Each row is a point. The window is the flat piece filled in between its corners: a triangle in 3 columns, a solid with four corners in 4, and so on. A path goes straight from each point to the next, and from the last back to the first. After which points does the path pass through the window?
In the rows, zero is written as 128.

Window (4 x 4):
[[114 127 173 172]
 [140 192 119 121]
 [109 155  78  87]
 [155  89 120  61]]
Path:
(1): [145 136 159  52]
(2): [137 149  30 115]
(3): [150 142 127 133]
(4): [127 143 155 100]
(5): [111 166 127  77]
(6): [171 125  94 119]
(7): [134 168  93 142]
(8): [118 142 170 133]
(9): [ 89 158 185 131]
(10): [130 157  87 143]
(11): [127 125  97 108]
(12): [ 99 139 119  42]
Through the window after points: 5, 7

Window (6 x 6):
[[170 184 153  69 130 156]
 [164  99 138 197 150 104]
 [147 138  99  79 119 162]
 [151 123 120 126 168  79]
 [ 91 127 136  49 111 135]
 [ 80 135  70 195  78 109]]
Path:
(1): [ 93 134  83 165 172 148]
(2): [152 103 123 125  91  85]
(3): [174 157 125  86 106 139]
(4): [132 117 128 102 191 142]
(5): [130 121  86 128 152 150]
(6): [180 142 143 120 118  97]
(7): [186  94 111 151 130  61]
(8): [129 145 125 176 148 135]
(9): [117 134 162 120 158 143]
(10): [142 129 112 131 110 100]
(11): [196 143 110  98 113  57]
(12): [ 47 138 118  76 122 199]
Through the window after points: none

Window (8 x 8):
[[166 103 220 150 204 131  94 145]
 [132 174 110 167 174 152  87 129]
 [ 87 125 122  92  70 122 170 166]
 [112 106 152 124  56 145 142 130]
 [ 83 146 130 122  73  96 165 112]
 [105  73  86  99  94 141 160  96]
 [ 99  66 129 145 110 102 108 148]
 [202 178  89  87  91 107 100 117]]
Path:
(1): [139 153  75 209  90 101 135 163]
(2): [105 106 122  97  94 120 127 121]
(3): [ 98  96 153 116 134 102  62 107]
(4): [156 105 102 116 107 153 190 128]
(5): [147 131 141 130 100 113 143 137]
(6): [ 87 137 113  94 109 131  62 138]
(7): [ 76 150  97  53 133 153  94 140]
(8): [153 154 119 153 121 118 117 121]
(9): [112  75 109 157 151 135 185 165]
(10): [141 126 155  69  93 134  65  53]
(11): [ 98 109 136 124 139 131  65 107]
(12): [121  92 112 132 101 124 155 136]
(13): [147 141 129 172 159 139 136 135]
(14): [ 90 180 106 109 118 134  59 115]
(15): [ 82 130 153  46  69 162 117 193]
(16): [113  82 132 191 118  99 173 100]
Through the window after points: 3, 7, 9, 11, 13

Window (8 x 8):
[[116 147 134  71  89 145 109 156]
 [ 98 182 112  84  96 149 163 124]
 [103 125  98  71  71 106 146 121]
 [190 100 177 122 171 102 194 120]
 [133 120 154 150 193  75 153 153]
 [159 113 170 175 206 101 126  85]
 [145  76 138 152 187 133 166 136]
 [ 85 136 153 160  72 124 126 154]]
Path:
(1): [142 153 118  99  95 124 111 126]
(2): [108 124 173 111 149 109 186 150]
(3): [ 96  77 136 110 168 130 171 133]
(4): [166 249 123 130  82 115 133 130]
(5): [160 156  85 137 104 124 139 144]
(6): [117 127 148  79 135 126 153 125]
(7): [ 56 116 150 101  91 130 175 111]
(8): [171 164  81  94 102 109 117 146]
(9): [176 103 125 160  96 108 147 138]
(10): [102 125 172 147 178 126 149 135]
(11): [107 105 177 139 105 102 150 136]
(12): [135 197  61 140 154 139 123 163]
(13): [127 148 125 114 102 120 149 155]
(14): [ 98 109 136 103 103 123 146 130]
(15): [115 116 164  78 180  94 171 119]
(16): [158  89 131 194 158 135 150 152]
Through the window after points: 3, 7, 11, 15

Window (9 x 9):
[[174 176  91 134 115 146  94  69 128]
 [114 164 119 135 114 134 186 118 151]
 [ 86 138 119  69 143 121 128 110 138]
 [122 152 147 123 182  78 133  42 155]
 [127 190 157  78 204 118 184 107 145]
 [176 136 159  96  78 108 134 177 125]
 [145 105 168 107 110 175 171 155 109]
 [176  81 126 140  63 190  97 249 157]
 [169 164  90 175 133 107 108 119  77]]
Path:
(1): [164 148  84  96 135  83 174 144 107]
(2): [ 90 155 183 164 169 181  89  55 152]
(3): [127 142 174 168  94 153 116 151 135]
(4): [153 136 111  56 149 111 199 136 117]
(5): [160 110 114 125 126 150 136 131 130]
(6): [138 175 157 112 118 116 106 140 116]
(7): [ 83 172 140 102 123 122 125 156 127]
(8): [185  98 105  86 133 120 138  81 135]
(9): [169  94  92 140 150 103 184 124  78]
(10): [153 181 134 117 104 149  92 102 147]
(11): [133 159 136 128  72 175 125 149 146]
(12): [171 115 103 122 130 135 106 143 134]
(13): [186 130  68  90 134 125 157 162 126]
(14): [115 152 165 136 122 146 157 113 134]
(15): [138 175 150 149 143 116 111 111 135]
(16): [142  97  82  95 109 143 200 125 129]
Through the window after points: 7, 9, 11, 13, 15

Window (11 x 11):
[[136 102 112  99 126 138  72 179 145 123 122]
 [ 92 138  89  87 153 102  99 140 101 140 179]
 [219 158  83 130 113 157 116 122 136 100 167]
 [135  81 176 112 147 148 120   7  98 118 130]
 [123  81 171 149  98 160 101 101 116  18 153]
 [119 131 175 129 155  70 121 114 110 173 162]
 [118 119 104 170 143 138 134 205 162 143 170]
 [143 120 188 144 100 172 141 151  86 174 136]
 [172  92 194  79 131 160 163 162 127 111 108]
 [106 132 121 139  49 106 147 104  86 137 135]
 [100  48 117  94 154  84  92 175  93 148 160]]
Path:
(1): [116  72 124 131 144 100 103 134  96 121 131]
(2): [124  99 166  84 122 137 117 160 112 156 188]
(3): [127  74 186  92  84 122 142 105 128 162 181]
(4): [122 147  71 155 144 114  95 150 101 113 147]
(5): [110 150 130 168 134 104 120 113  82  80 134]
(6): [145  79 159  83  70 134 130 127 140 182 163]
(7): [127 112 172 130  89 157 113 119 126 113 167]
(8): [148 109  98 145 119 113 140 126  73  90 108]
Through the window after points: 1, 5, 7

Window (12 x 12):
[[101  98 122 162 158 117 100 111 126 190 191 115]
 [ 75  71 215 128  98  82 104 138 169 140  87 136]
 [115 135 178 119 126  59 109 203 144 159 102 182]
 [104 105 177 120 148  94 133  86  42 167 104 176]
 [126 135  84 129  99 118 159 113  99 106 149 177]
 [136 184 143 197 143 127 117 137 156 139 163 163]
 [175  71 221 183 165  77 108 134  84 152 131 205]
 [169 120  99 108  78 195 122 154 133 127 122 112]
 [124 162 137 178 172 117  93 136  91  74 159 224]
 [160  89 142 137 129 162 183 169  85  49 118 106]
 [141 127 127 115  72  87  79 112 122 164 105  98]
 [134 120  87 138 131 119 114  98 127 131  86 143]]
Path:
(1): [109 123 147 136 103  80 108 178 100 163 100 152]
(2): [152 137 182 109 152  92 113 156 190 125 131 183]
(3): [162 123 189 131 193  80 107  56 144 132 130 202]
(4): [129 103 159 171 107 112 121 167  72 153 126 150]
(5): [115  86 163 195 137 114 121 167  94 154  98 160]
(6): [142 123 163 128 136  89 115 122 119 138 133 174]
(7): [140 126 137 124 125 126 125 111 135 116 134 139]
(8): [126 106 125 138  92 134 118 153 108 148 119 147]
Through the window after points: 1, 3, 5, 7

Window (14 x 14):
[[ 65 135  79  91 116  94 207 146 102 143 109  88 157  96]
 [154 152  65 104  87 129 158 112 148 188 166 139 166  97]
 [125 112  48 131  71 106  75 120 168 127 139 141 104 178]
 [178  86 184  95  99  75 121  91 122 140 103 127 149 108]
 [148 123  93  63 134 108 179 144 172 140 152 150 120 164]
 [141 134  53 107 156  76  85 105 102 149  83  83 163 165]
 [146 110 205  95 118  84  79 141  70 113 114 159 131  57]
 [124  79 149  58 180 155 102  74 141 109 169 134 117 130]
 [ 75 129 169  42 102  75 117 123  96 158 102 120 110 163]
 [131 121 144  82 137 139 109  97 110 173 133  85  42  95]
 [117 116 123 139 169 109 146 113  71 136 100 143 165 181]
 [135 110 131 179 139 134 122 162  44 100 133  62 193 182]
 [133 186 148 138 127 125  94 177 199 111  35  96 135  93]
 [ 88 161 161 106 136  57 150 136 130 182 144 121 108  84]]
Path:
(1): [125  83 130 115 125 114 136 159 120 164 115 119 167 134]
(2): [134 185 130  94 118  83 116  84 111  99 132 136 129 125]
(3): [148 168 149 105 138  64 158  81 123 101 159 159 115 113]
(4): [ 73 106 143 102 114 102 103 184 123 223  88  72 136 101]
(5): [ 95  75 106 119 146  88 100 182 121 208 158 149 156 141]
(6): [129 139 132 117 124 124 141 115  85 113 111  82 135 136]
(7): [144 164 152  68 144  84 135  69  60  91 105  72 138 128]
(8): [137  83 128 128 106 115 101 157 167 187 134 164 130 137]
(9): [118 111 112  71 121 113 125 157 135 181 127 117 116 135]
(10): [157 149 144 128 144 130 129  54 104 112 133  99  82  95]
(11): [128 158 143 130 149  78 133 103  88  95 106 134 119 158]
(12): [131  99 112  79 116 124  79 147 144 182 110  89 151 126]
Through the window after points: 3, 5, 9

Window (14 x 14):
[[ 93 160 103  79 177  99 166  96 135 130 121 131 190 167]
 [123 189 157  97 179 169 123 140  87 101 120 150  70 146]
 [ 82 154 188 130 131 115 113 132 136 139 119  85 156  65]
 [171 143 146 100 140 106 149  91  80 175 159 131 194 167]
 [111 155 105  68 108 103 120 135 162 133 145 145 176 108]
 [134 249  89 114  99 128 125 108 147 180 122 173 171 109]
 [141 132 146 139  75 134 145  76 125 128  83 116 172 150]
 [ 55 100 139  89 140  72 127 119 106 163 169 169 178 127]
 [ 87 123 129 115 135 150 168 179 139  88 129 138 184 177]
 [ 90 182 122  66 152  63 150 121  77 121  72 168 198 140]
 [ 91  97  96 126 178 125 137 128 139 154 100 177 185 101]
 [128 190 166  81 160  82 124 116 123 137  91 203 146 145]
 [107 165 135 131  99 145 174 120 145 114 138 140 113  68]
 [170 145  82 163  90 118 157 117 142 149 142 128 152 164]]
Path:
(1): [ 98 157 127 119 170 113 135 108 119 115 134 189 182 145]
(2): [110 144 139  84 114 131 165 171 139 123 104 110 153 161]
(3): [121 124 114  76  82 119 174 135 109 195 111 109 171 191]
(4): [120 160 139 165 154 132 120  91 147  77 114 172 166  82]
(5): [124 159 119 111 126  94 125 109 138 122 127 157 192 130]
(6): [ 77 131 143  82 164 114 146 142  90 168 115 148 150 150]
(7): [112 164 123  94 131 129 155 115 100 208 111 113 120 130]
(8): [114 161 130 121 131 114 140 115 132 101 119 168 184 137]
Through the window after points: 1, 3

Window (14 x 14):
[[152 109 142 147 203 193  75 176 103 152  95  70 168 135]
 [157  63 136 140 148 141 193 132 131 127 164 196 132 174]
 [155 135 124 148 134  96  98 141 144 174 148 126 202 126]
 [133 160 101 106 156 138  84 109 147  87 128 122 144  96]
 [107  50 118 138 104 123  63 137 152 154  71 141 108 135]
 [150 146 136 128  96 100 152 138 156  75 156 167  56 143]
 [194 133 128 129  63 150 121  89 165  97 152 157 124 112]
 [203 115 110 116 129 153  96  88 206 128 127 142 123 206]
 [220 161  78  74 166  96 171 144 180 137 129 104 188 102]
 [188 120  77 122 122  86  76 144  92  92 157  63  91 130]
 [ 86 154  63  92 108 150 175 123 135 143  98 121 143  84]
 [156 112  95 146 139 158 127 133 175 130 146  95 108  94]
 [ 75 154 174 112  95  73 143  92 114 125 147 108 176  66]
 [132  91 134  82 132 163 105 155 115 141 171 131 152 151]]
Path:
(1): [181 106  81 145 161 134 112 123 141  63 167  76 182 177]
(2): [100 109 149 108  81 156 163 123 202  97 138  83 189 150]
(3): [195 133  94 134 179 124  80 134 103 169 119 169 101 109]
(4): [169 124 138 103 120 112  89  98 151 145 135 146 108 107]
(5): [139 135  57 127 139 173 200 174 157  64 130  74 176 142]
(6): [128 127 108 162  88 122 145 163 148  69 106  82 149 141]
(7): [157 140 124  96 161 134  98 106 143 130 154 161 114 113]
(8): [142 133 130 104 130 133 113 142 143 185 106 129 135  87]
Through the window after points: 6

Window (14 x 14):
[[161 105 131 115 184 136 147  96 141  97 117 187 132 129]
 [102  98  87 113 131 123 198  92 124 131 124 181 110 106]
 [129 160 158 116 115 186 136 155 177 131  88  95 120 202]
 [127 109 126 122 155 157  50 151  63 161 173  98 121 101]
 [ 99 169  79  87 157 157 139  90 136 125 106 214 119  73]
 [ 88  84 176 206 137 145  43 197  92 152 155 118 136  97]
 [ 97  92 178 109 169 135  77 161  75 147 116 103 177  81]
 [128 139 160 166 124 194 125 125 125 182 103 126 165 210]
 [ 85 141 121  99 129 106 120  55 129 114 129 185 111 125]
 [120 130 118  90 111 166 137  69 136  98 151 171 150  63]
 [110 171 124 126 103 172 121 172 115 112 130 135 171 212]
 [138 190 100 102 124  92 136  94 131 131 144 164 148  55]
 [150 130 122 115  74 163  93 151 130 147  79 147 146 184]
 [130 138 156  87 115 173 117 168 175 176 137 150 161 207]]
Path:
(1): [150 174 158 112 107 153 134 152 116 123 135 166 111 134]
(2): [ 87 109 103 145 157 159 105  92 133 169 107 125 194 145]
(3): [113 115 124 153 188 127 126 142 167 164  91 116 179 158]
(4): [137 154 165  63  41 194  99 134 105 114 170 192  89 151]
(5): [137 126 143 117 141 172 137 123  70 131 132 192  79 143]
(6): [108 182  90 108 101 103 100 127 201 133 107 107 226  98]
(7): [122 138 116 120 158 154 105 114 161 167  87 122 162 146]
(8): [107 136 174 118  96 161 152 140  65  90 214 195 113 119]
(9): [102 130 215 133 133 122 103 113  77 143 113 185  69 171]
(10): [136 138  97 114 143 162 132 140 157 135 116 128 173 132]
(11): [122 136  75 140 168 149  88  92 129 132 119  92 175 142]
(12): [124 134 179  90 111 134 119 167  88 143 157 182 110  79]
(13): [146 135 150 130 121 142 139 134  84 157 120 153 128 127]
(14): [ 94 167 108 126 136 150  97 101 191 128 130 132 174 137]
(15): [ 87 104  84  79 169 151  90 136 170 136 120 137 200 116]
(16): [152 165 152 137  94 150 162  88 107 126 127 191  78 149]
Through the window after points: 1, 3, 5, 11, 13

Window (14 x 14):
[[150  84 135 113 163 167 123 108 148  92 184 148 117  77]
 [145  27  96 196  94 152 108 124 132  78 101 183 186  91]
 [106 186 141 132 100 136 119 101 126 179 130 132  72 196]
 [164 161 130 102 133 145 183 192  62 138  80 146 158 203]
 [159 135 103 165  49 163  61 118 142 139 118 145 167 119]
 [ 97 113  89 150 166 150  41 157 136 127 136 151 150 107]
 [102  92 166 139 140 202 123 171 129 124  74  74  91 158]
 [135 111 126 108 193 110 192 127 131 192 151 110 157  87]
 [136 154 168 130 167 152 152 113 124 123 189 138 176 157]
 [122  83 185 123 161 137 102 149  92 107  27  82  87  98]
 [126 123 139 129 133 127 100 132 124 160 221  78 120 167]
 [125 116 111 102 165 165 122  92 106 169  48 107 112 181]
 [181 171  57 168 183 144 140 121 150 111 121 168 162 191]
 [151 123 115 194 146 218 132 120  74  76 106 139 114 148]]
Path:
(1): [129 141 103 116 150 147 147 122 113 126 142 113 154 158]
(2): [159 117 127 158 146 164 118 133 125 147 119 156 126 147]
(3): [186  77 168 236 164 177  92 131 116 120 101 148 117 113]
(4): [114 142  94 121 140 183 135 128  94  97 127 130 133 152]
(5): [ 92 127  90 123 121 138 122 157 112 118 119 117 154 122]
(6): [159  81 171 151 152 179 108 107 117 141 108 126 110 144]
(7): [145 117 168 161 186 150 129 167 101 192 104 138 119 163]
(8): [118 116 132 111 121 152 113 106 131  84 148  92 130 124]
(9): [ 81 188 117 112 129 158 130 112 108 111 117 117 145 113]
(10): [209  15 140 184 159 144 112 169 147 131 148 154 129 141]
(11): [160  80 192 173 126 199 108 157 125 171 115 139  72 113]
(12): [130 123  93 128 141 138 131 125 109 111 102 127 153 152]
Through the window after points: 3, 7

Window (14 x 14):
[[123  60 152 144 117 121 132 150  25  88 129 100  94 135]
 [204 101  83 116 139 133  75  96 122 155 164 185 144 176]
 [ 72 175 194  95  99 196 145 153 117 146  58 109 129 145]
 [179 120 162 170 196 125 133 184 106  71 142 136 158  86]
 [121 121 123  92 177  94 198 175 113  80 127 110 147  96]
 [127 179 116 148  86  94  91  48 163 151 154 168 113 201]
 [166 168  91 156 117 172 180 137 176 106 115 185 125 127]
 [126 102 130 120 126 110 205  79 179 129 166 164 195 142]
 [140 174  93 171 141 104 149  77 110 179 140 178 117 120]
 [144 130 128 161 133 160 114 218  77 128 158 104 129 129]
 [121 113 171  98 167  95 178  94  89 141 197 147  96 170]
 [119 216 145 130 134 229 135 122 127  58  98  75 203 157]
 [111  88 102 177 186 116 117 132 120 137 167 158  83 120]
 [108 108 141 100 134 152 113 156  95  84 183 191 176 134]]
Path:
(1): [111 138 147 127 133 157 133 106 121 130 146 126 124 109]
(2): [137 121 106 135 123  95 150 145 101 131 131 166 123 214]
(3): [114 139 139 155 147 125 166 138 119 105 131 149 150 143]
(4): [149 128 121 103 135 133 130 121  96 119 147 109 123 122]
(5): [112 128 115 145 151 152 113 116 147 112 170 142  97 105]
(6): [133 106 117 160 162  97 138 134  94 144 140 164 130 163]
(7): [177 133  93 140 225  78 160 116 112 116 109 161 139 220]
(8): [110 116 143 117  66 176  84 123 123 127 199 171 141  95]
(9): [176 125 149 164 154 156  83 133 115  75 212  85 102  68]
(10): [128 146 132 144 169 102 192 157 106 142  69 201 181 159]
(11): [122 136 146 156 146 119 162 122 105 113 120 157 141 158]
(12): [158 126 107 127 132 151 144 128 139 126 153 117 110 110]
(13): [150 129 117 112 132 174 154 138 140 141 180 121 131 101]
(14): [100 177 160 167 156  99 124 145  82  95  71 177 148 205]
(15): [125 103 130 228 171 140 134 149  77  78 116 171 136 158]
(16): [138 116 102  98 157 116 118 117 152 163 184 141  97 109]
Through the window after points: 3, 5, 7, 9, 15

Window (14 x 14):
[[122 131 150 143  81  82 152 120  97 154 120 169 153 198]
 [112 162 119 206 136 110 102 179 138 158  92 130 177 140]
 [ 59  57 136 121 130  98 123  78 143 115 148 134  66 172]
 [ 72 122 122 164  66 105 177 220 107 187  78 133  88 151]
 [164 143 170 154 180 178 133  94 142 159 101 133 112 153]
 [172 155 181 126  73 117 135 174 158  95 121 210 170 193]
 [124 131  29 126 145 167  80 134 170 190 153 130  92 107]
 [ 98 147 110  97 119 165 191 151 186 184 158 133 152  33]
 [150 149 135 111  85 129 167 130 131 105 104  97 171  97]
 [176 107 135 131 148 115  84 189  86 142  94 136 163 140]
 [212 120 155 167 118 103  90 140 122 165 135 142 119 123]
 [ 85 156 153  74 133 159  99  89 179 131  68 180 105  92]
 [155  99 109 137 105 157 189  80  85  65 128 156 157  79]
 [131 155  76 139 128  61 187 177 108  91 140 172 139 153]]
Path:
(1): [160 107 103 161  96 108 114 141 165 165  87 134 138 168]
(2): [ 89 176 160 130 147 124 134 170 103 136 130 158 143 119]
(3): [143 181 125 137 162 124 152 180 116 104 158 130 119 145]
(4): [129  77  97 135  59  81 149 108 147 156  80 201 156 131]
(5): [159  92 128 142 143 117 140  95 159 148 122 122 128 147]
(6): [ 98 181 165 128 123 168 105 155 102 134 105 169  99 121]
(7): [ 93 154 125 118 142 189 131 147 110 106 174 138 133 124]
(8): [160 121 110 137 124 106 120 124 157 160 104 149 140 117]
Through the window after points: 3, 5

Window (14 x 14):
[[ 87  50  29 163 144 167 207 112 149 103 164 116 179 117]
 [143 154 160 131 144 120 176 170 165  66  99 108  65 112]
 [123 130 156 168  87 149 148 172 110 158 110 150 117 117]
 [152 191 162 150 121 230 220 123 167 113  46 205 224 118]
 [ 99 124 191 128 143 153 154 140 152 135 137  69  73 175]
 [ 97  81  90 196 148  81 157 155 110 130  69 115 169 186]
 [107 110 152  99 143  94 101  95 174 177 110 166 127 122]
 [100 118 159 187 130 135 131 144 142 103 127 162 100 134]
 [189 188 156  89 167 182 144 125 158 103  89 182 156 153]
 [116 132 188 122 119  89 158 159 151 129 139 119 142 197]
 [ 59 165 132  85 131  80  89 115 121 118  86 170 151 112]
 [125 184 141 140 165 117 115 126 168 145 143 143 117 100]
 [145 102 183 156 182 127 143 152 121 145 119 140 174 130]
 [153 150 164 109 122  69  70  75 138 105 116 112 205 145]]
Path:
(1): [114 124 141 157 131 132 181 116 131 106 105 131 135 139]
(2): [124 121 137 122 142 130 105 161 140 136 104 151 168 148]
(3): [129 137 128 139 136 162 124 149 177 119  90 137 166 136]
(4): [117 183 187 134 158  92 172  98 127 155 153 166 102 109]
(5): [112 130 178 140 118  68 171  86 113 133 130 185 101 178]
(6): [131 122 151 132 161 155 123 209 177 127 111  75 194 139]
(7): [ 79 130 141 123 158 202 154 160 196  92  99 112 158 132]
(8): [183 139 164 157  92  41 142  87  66 154 107 193 156 151]
(9): [135 139 155 137 131 115 176  67 115 139 127 135 124 136]
(10): [109 123 144 132 159 121 106 191 183 109 104 149 165 160]
(11): [ 84 119 132 167 109 132 132 192 180 152  80 133 175 144]
(12): [169 132 183 119 166 123 158  82  76 121 152 140  77 125]
(13): [145 186 119 123 142  94 167  96  87 137 180 159  97 150]
(14): [115 116 173 132 140 141 121 148 179 119  71 120 187 131]
(15): [103 140 158 112 123 119  96 129 139 112  97 134 189 122]
(16): [134 148 136 122 151  64 131  79 140 137 126 147 108 153]
Through the window after points: 3, 5, 11, 15
